Rows are points. To make a cloud, some directions were put in groups of two or more. Within a group, all points are equally far from the middle, so they leave a hole (a ring in 2 directions, a hollow ball in 3). The other directions are filled evenly. Then the cloud was stretched, turned, moved and blurred a little. How many holes are there, and how many directions does each take, smallest first?

Cloud, 13 rows:
3.6,-4.7
6.3,0.4
-6.3,-1.4
1.5,-5.4
-4.2,1.6
2.7,-5.0
-4.7,-4.8
-3.6,-5.3
6.1,-2.0
-1.4,3.0
1.6,3.4
-6.3,-2.3
-6.3,-1.6
Holes: 1 (2)

Cloud, 14 rows:
-4.5,-0.3
6.7,-4.1
7.1,8.5
-1.9,0.2
4.3,-2.5
-1.9,4.3
-3.4,3.4
7.2,4.3
1.2,-0.2
-0.2,0.7
-5.8,0.3
3.8,3.8
1.5,1.7
5.9,4.2
Holes: 0

Cloud (19 x 3):
3.0,5.6,-0.9
-2.0,6.2,-0.5
0.4,1.4,7.4
-0.1,-7.6,-2.5
4.5,-3.2,2.6
5.2,3.8,4.2
0.8,7.2,0.4
2.2,-4.7,-3.9
3.6,-4.3,-2.0
-4.5,-1.0,-5.1
-3.0,-3.5,4.7
0.9,6.8,5.1
-5.2,3.0,0.8
-0.8,-6.0,-5.1
4.6,2.7,-1.4
-2.5,-0.4,6.1
-3.0,-7.4,-3.0
-2.9,5.3,3.9
-1.7,-7.8,-2.7
Holes: 1 (3)

Cloud:
0.7,-4.7,0.8
4.9,3.9,0.7
4.0,8.1,-1.0
2.8,7.4,-2.0
-4.2,-3.2,-0.9
-3.0,-7.6,2.8
-2.9,-4.7,-1.8
6.0,6.6,-3.0
1.0,4.9,-1.7
5.1,7.6,-3.9
3.0,7.7,-1.1
5.8,-0.6,1.7
1.9,5.5,3.1
-0.8,3.7,0.3
-2.8,-3.6,2.5
-5.2,-0.6,0.0
0.2,-5.6,-1.8
-1.9,-7.1,1.3
4.6,6.8,-2.8
-5.3,5.4,-2.3
Holes: 0

Cloud (29 x 4):
8.1,-1.3,-0.7,-1.3
-3.8,-3.9,3.3,0.0
-3.6,-5.7,-3.2,-2.9
-5.1,-1.2,-1.6,0.4
2.6,5.2,-0.5,9.3
-3.0,1.4,5.4,5.1
-6.4,-1.3,3.6,-2.6
2.8,-0.4,6.4,-3.3
2.5,-6.0,-4.0,-2.2
0.6,-0.6,-3.0,6.6
-0.7,-1.7,4.1,-10.7
-6.5,-0.9,-2.8,-2.6
-2.3,5.5,0.0,0.2
0.3,-5.5,0.1,3.5
4.5,-4.6,3.1,-2.1
2.8,4.3,-4.3,-0.3
-3.6,-2.8,5.3,-8.3
6.2,0.6,-5.2,3.8
3.8,4.3,-3.5,-2.6
5.6,-1.0,-5.2,4.7
0.4,6.0,-0.9,-3.9
0.5,-7.1,-3.1,-5.0
2.4,-0.1,-6.2,1.7
1.9,-4.1,-6.8,-4.0
1.2,6.8,4.1,6.3
7.3,4.3,-0.5,0.7
-0.2,5.2,4.8,-2.7
2.7,3.7,1.0,-7.1
0.2,-1.3,-7.1,-1.5
Holes: 1 (3)

Cloud (50 x 6):
-2.3,-4.2,2.4,-2.3,6.8,-0.4
-3.4,7.4,-5.9,-3.4,0.3,7.4
-1.8,5.1,7.0,-1.0,-3.2,-1.2
-4.4,4.5,4.9,3.9,5.9,-4.8
-10.4,3.1,0.6,0.6,-1.1,-1.4
-6.4,2.8,6.4,0.6,-0.8,-3.7
-4.2,6.8,-6.1,-2.3,0.7,0.7
2.5,4.6,4.9,1.1,1.2,-1.4
-6.0,-0.3,2.7,3.4,7.0,-2.7
1.1,7.6,2.1,3.1,0.6,-2.5
-0.6,2.8,-5.6,-6.9,6.6,1.8
1.4,6.9,-3.5,0.8,-5.0,1.7
-5.3,7.9,0.3,0.9,-0.1,-4.7
-2.1,2.2,0.1,-0.7,-7.1,-1.0
-1.9,3.1,6.6,2.0,-5.8,-1.8
1.8,-4.9,4.7,3.3,1.1,1.0
5.2,-2.1,4.2,-1.3,1.7,0.3
-0.2,-5.3,-0.3,-2.9,-1.1,0.9
-3.3,2.4,7.7,0.3,0.0,-2.5
-4.5,0.0,2.6,7.6,-2.8,3.4
-3.0,-3.9,-0.2,2.2,-0.4,6.6
0.2,2.1,-2.3,8.0,5.3,2.7
1.6,-5.3,0.1,2.7,2.6,5.5
-6.6,1.8,-5.5,-2.7,1.5,4.4
-4.2,4.7,8.5,-1.1,-2.4,-0.5
0.9,8.1,1.9,0.0,-3.0,-0.2
-1.9,-1.9,-5.0,-4.5,9.0,2.4
3.4,6.3,-0.8,5.5,5.3,-0.3
-4.2,0.3,-1.3,6.8,2.6,-1.5
-3.7,2.0,-4.1,-4.7,-2.4,3.7
-11.2,5.4,0.8,4.8,0.9,3.5
1.3,6.9,4.2,5.2,-7.5,3.0
0.9,1.7,0.4,10.3,-1.4,2.3
0.8,0.1,-8.9,2.6,4.9,5.6
-1.0,-2.6,5.0,-0.8,-3.4,-1.5
-4.1,10.2,-4.7,2.6,2.7,-0.8
-3.1,1.8,4.6,-2.3,1.8,-6.2
-7.4,0.2,-0.6,-0.5,3.1,-3.9
2.9,7.9,-2.8,1.8,-4.3,3.0
0.3,3.8,4.0,8.9,-6.2,4.9
-4.5,-2.3,-2.9,2.0,-8.1,4.8
-1.6,5.7,-1.4,-0.4,1.9,-6.1
-3.5,3.2,6.0,-1.6,3.5,-6.6
4.2,5.6,-0.7,4.5,-3.1,-1.2
-1.9,0.5,2.0,1.4,-10.6,0.1
3.5,1.7,5.1,-0.4,2.4,-1.2
3.3,3.7,2.7,8.0,-3.5,0.4
-1.1,8.0,-2.3,0.6,2.9,-5.1
1.2,1.8,1.3,-5.5,-2.8,1.8
-9.3,1.2,3.3,3.3,-2.9,1.1
Holes: 1 (4)

Cloud, 49 rows:
-7.8,0.7,-2.5,-2.2,6.2,-4.3
6.1,-5.7,4.7,-1.8,-2.2,-8.3
6.9,-4.6,1.8,-3.6,-6.8,-1.8
-6.1,8.7,-0.1,-2.6,5.8,0.9
-1.3,1.5,-4.8,-5.6,1.7,1.8
1.2,-6.7,-4.1,-0.6,2.2,-6.4
1.1,0.4,-3.6,3.8,-4.5,-1.7
4.6,-4.4,5.8,3.6,0.4,-3.1
1.5,1.9,3.5,-9.6,-0.1,-3.0
2.7,-1.2,1.9,-6.8,-2.6,1.8
4.6,-2.6,0.1,2.4,1.4,3.9
-1.2,3.8,-0.5,5.5,1.7,-2.5
-1.6,3.0,1.1,3.6,6.2,-4.1
1.6,5.7,3.5,-5.0,9.0,-0.7
-3.1,-2.4,0.9,-6.3,2.4,2.5
1.2,-4.0,-3.1,1.6,1.5,-8.3
-5.2,5.3,-2.9,-3.4,6.9,1.1
-4.7,-4.2,-3.8,-0.8,-6.3,-3.5
-3.5,5.9,4.2,2.9,5.7,-1.5
-5.1,-4.3,1.8,4.9,3.3,2.0
-2.3,2.1,-3.4,-2.0,8.4,0.7
-3.0,-1.1,1.1,3.2,2.9,5.2
-2.1,0.2,3.6,-6.1,3.9,3.3
3.6,-4.7,2.2,-5.8,-5.5,-3.0
2.6,2.7,-0.5,-8.2,-0.9,-7.1
2.9,0.2,6.3,1.8,4.3,-0.3
7.0,-1.2,4.1,1.4,1.5,-7.9
-3.0,-4.5,-4.5,-2.8,-0.2,-5.8
-2.7,5.8,3.6,-2.6,9.2,-1.3
2.8,3.3,4.9,-2.3,-3.3,-0.7
-4.0,6.9,4.6,-5.9,3.0,1.1
3.9,-1.0,-1.1,-3.7,0.6,4.7
1.3,2.7,-3.5,-6.7,9.6,-2.1
-3.6,-0.1,0.9,-0.7,4.5,-8.5
-5.9,5.0,-0.6,2.4,7.5,-0.4
5.8,5.1,3.7,-3.7,-0.1,-1.4
5.3,-4.8,5.7,2.7,1.2,-3.8
-2.7,1.3,-3.5,-3.3,2.5,4.2
-1.6,4.4,2.1,-1.2,9.5,-3.0
-4.5,8.4,4.3,0.5,4.1,0.8
1.9,4.6,2.5,-1.9,-3.7,-4.4
4.1,0.3,3.1,-6.8,-3.5,-6.7
-4.3,1.4,4.8,-2.6,4.3,4.5
-3.7,-5.6,-3.9,-0.4,-0.6,-6.0
-1.1,5.2,2.3,-2.8,9.9,-2.2
2.4,3.8,5.5,0.3,-1.8,-0.6
3.1,-6.0,-3.8,1.3,3.5,-6.3
2.6,-6.6,2.6,-1.1,5.6,-0.7
7.4,-2.5,-2.5,1.4,-2.0,2.3
Holes: 2 (2, 3)

Cloud (77 x 8):
0.1,-2.3,5.9,-2.6,-4.4,0.7,1.4,-3.6
-1.1,1.4,2.0,6.6,-3.9,-4.0,-0.5,5.0
-0.9,-1.2,-0.7,-1.8,0.2,3.6,7.1,6.3
-3.8,0.4,3.2,6.0,1.6,5.5,3.4,-0.1
1.2,3.9,-3.8,2.7,2.7,-1.3,-2.6,4.2
-2.3,2.1,5.5,-2.7,-4.3,0.7,2.8,2.6
7.3,-4.6,3.9,8.9,-0.6,-6.6,-1.4,3.1
1.1,-1.2,4.9,5.6,-5.0,0.4,-1.9,4.1
7.8,-7.5,-5.4,-1.8,0.7,-3.7,-2.5,-2.5
7.3,-3.5,0.6,-4.5,-1.4,-1.3,-6.8,6.3
4.2,6.3,1.9,-2.8,1.1,-1.1,-0.2,6.2
-0.8,-1.7,5.2,-2.8,-0.5,3.3,0.3,-4.6
-0.1,-4.4,-4.1,5.6,-7.4,-2.9,9.0,1.0
7.9,0.7,3.0,2.2,-3.3,-8.1,1.4,-3.1
6.7,-7.5,2.0,11.3,4.1,-5.4,1.8,1.3
-1.2,-5.1,-3.3,1.7,-3.2,6.3,-3.9,-0.1
-0.2,3.4,-0.9,-0.8,2.0,2.0,-7.9,1.6
-1.7,-5.3,-9.2,4.2,-0.1,-2.5,-1.6,0.0
-1.2,-1.9,-2.0,2.5,-4.7,-4.5,-7.3,1.4
7.1,-0.2,1.7,-3.1,6.3,1.5,-1.1,5.2
4.6,-9.2,0.2,-3.5,-4.8,-5.3,2.0,-2.4
6.0,-5.6,-0.4,-3.6,3.6,-4.9,-6.3,0.3
9.2,-1.0,4.0,6.6,-2.7,1.9,2.4,4.1
-4.6,-1.1,0.8,-3.2,3.7,4.0,0.5,2.8
4.2,-0.4,-2.4,-3.3,-8.6,-4.1,-0.2,-2.4
5.8,-0.3,-4.3,1.8,-0.2,4.8,1.4,0.0
0.9,0.9,5.1,-0.4,5.9,-5.1,-3.1,-4.8
7.5,-3.1,4.4,5.4,-5.2,-0.7,-2.1,-5.9
8.9,-0.4,5.9,0.4,-3.7,-3.0,5.0,-2.6
0.3,4.2,-3.8,-2.8,3.2,-2.8,-4.5,1.2
-1.9,-4.4,-0.6,1.0,-7.1,-8.3,5.1,-0.1
2.0,-6.9,-0.7,2.6,4.7,-4.7,5.7,-2.6
4.8,-10.3,-1.1,7.6,-2.3,-1.4,8.3,-0.6
8.8,1.2,4.6,-0.7,5.9,3.0,1.9,3.3
2.9,-6.6,1.9,4.8,-1.0,4.4,-3.3,1.7
3.9,-0.9,-0.3,0.6,4.2,-2.9,6.1,-4.7
4.2,3.2,-0.3,-1.1,2.1,4.1,1.9,-3.4
2.9,-8.1,2.8,-1.9,-1.7,-1.3,1.3,-5.6
7.1,-6.1,-0.5,0.1,-2.4,3.9,-4.6,-2.1
4.7,4.6,1.4,1.4,0.2,-7.4,3.7,-2.7
3.8,-2.4,2.3,4.3,0.5,5.8,-4.2,-2.2
9.0,-5.0,-3.6,3.9,1.4,-6.0,-1.0,2.6
-1.7,-3.2,2.8,3.1,-7.9,-2.7,6.5,-2.9
2.9,1.4,5.4,3.4,0.5,1.0,-7.6,0.3
3.7,-7.0,-6.4,2.3,2.2,-2.7,-5.6,2.2
-0.9,4.4,-6.0,-0.9,-1.0,-1.8,-4.9,4.9
2.5,-4.2,-1.1,-3.0,1.8,3.6,5.9,0.7
-1.4,-4.3,2.1,-6.4,1.7,3.7,-3.1,1.7
8.6,2.7,1.1,0.8,1.6,3.7,2.1,4.0
-2.4,3.2,-0.5,-5.3,-1.2,-5.1,1.0,5.8
2.9,-8.4,0.4,-2.6,-0.1,3.2,4.5,4.2
-0.8,1.5,8.7,-1.1,2.0,-4.8,-2.3,-0.3
2.5,0.2,-6.3,3.5,-2.8,2.7,1.9,-2.4
6.8,0.5,4.7,2.4,-6.1,1.4,-2.2,-0.7
5.5,-3.8,-2.4,-4.3,-6.7,-7.7,0.1,-0.6
3.8,-2.6,-2.7,3.3,-7.7,-7.2,-2.9,-1.4
6.1,6.3,2.1,2.2,4.0,-1.1,-0.1,5.1
-4.1,-0.5,-0.8,3.9,4.4,-0.5,3.4,4.8
-3.1,-3.0,-2.9,-3.1,5.4,-1.6,1.0,4.2
3.1,3.6,3.6,-0.5,4.2,5.3,-4.7,-1.8
8.0,3.1,2.4,-1.8,2.0,2.1,2.1,5.4
5.4,-5.2,8.0,1.8,2.9,-8.6,0.8,-1.0
0.7,-0.4,-4.8,-4.3,2.0,-6.1,3.0,3.8
-2.5,-0.6,7.2,-1.1,0.0,-3.9,-1.5,1.7
7.4,-5.3,4.7,8.4,-0.5,2.3,2.3,4.6
-0.4,-6.5,3.3,-0.5,-2.1,-8.2,-0.5,0.5
7.4,-6.4,2.5,-1.5,1.8,0.1,1.3,-5.4
2.3,-6.0,4.5,8.9,6.3,-1.2,0.5,2.3
9.5,0.5,4.5,-1.3,-3.0,0.8,1.6,2.5
6.9,5.6,4.8,2.8,0.3,-3.4,-1.2,5.1
5.2,-0.5,-2.7,4.8,5.0,-1.1,-1.7,4.9
4.6,-3.2,10.5,4.4,2.0,-1.7,5.2,5.1
1.7,-2.3,6.7,2.2,8.6,1.5,3.2,2.6
8.0,-3.5,5.5,-1.3,-3.7,-1.7,-0.3,-4.8
1.1,-7.0,4.0,7.0,4.4,-0.7,-0.9,2.8
2.0,-10.6,-0.7,5.2,-8.3,-1.4,1.6,-2.3
7.8,3.1,2.9,3.0,0.3,-2.7,-0.9,6.6
Holes: 3 (2, 2, 3)
